Each row is a point. Each copy is the shape, with its points in the same order, turned, moved and blurred by noise. Some copies are also mirrored. Which?

Shape:
| -0.34 | -0.18 | -0.19 |
|  0.21 | -0.36 |  0.78 |
|  0.37 |  0.15 | -0.35 |
|  0.36 |  0.59 | -0.43 |
|  0.27 |  0.05 | -0.24 |
| -0.48 |  0.58 | -0.35 |
Copy 1 (6 x 3):
| -0.26 | -0.29 | -0.37 |
|  0.71 |  0.31 | -0.52 |
|  0.14 | -0.34 |  0.37 |
| -0.12 | -0.11 |  0.58 |
|  0.07 | -0.23 |  0.12 |
| -0.84 |  0.03 |  0.16 |
Copy 1 is: mirrored
Copy 2, 6 rows:
| -0.47 | -0.10 | -0.24 |
|  0.07 |  0.83 | -0.45 |
|  0.24 | -0.32 | -0.65 |
|  0.48 | -0.58 | -0.35 |
|  0.11 | -0.21 | -0.59 |
| -0.05 | -0.62 |  0.26 |
Copy 2 is: mirrored
Copy 3, 6 rows:
| -0.30 | -0.11 | -0.17 |
|  0.12 |  0.71 | -0.68 |
|  0.37 |  0.02 |  0.38 |
|  0.16 |  0.12 |  0.84 |
|  0.24 |  0.04 |  0.21 |
| -0.63 | -0.13 |  0.51 |
Copy 3 is: mirrored
Copy 4:
| -0.38 | -0.21 |  0.20 |
|  0.72 | -0.02 |  0.15 |
| -0.34 | -0.09 | -0.49 |
| -0.54 |  0.27 | -0.67 |
| -0.28 | -0.15 | -0.27 |
| -0.96 |  0.30 |  0.15 |
Copy 4 is: only turned
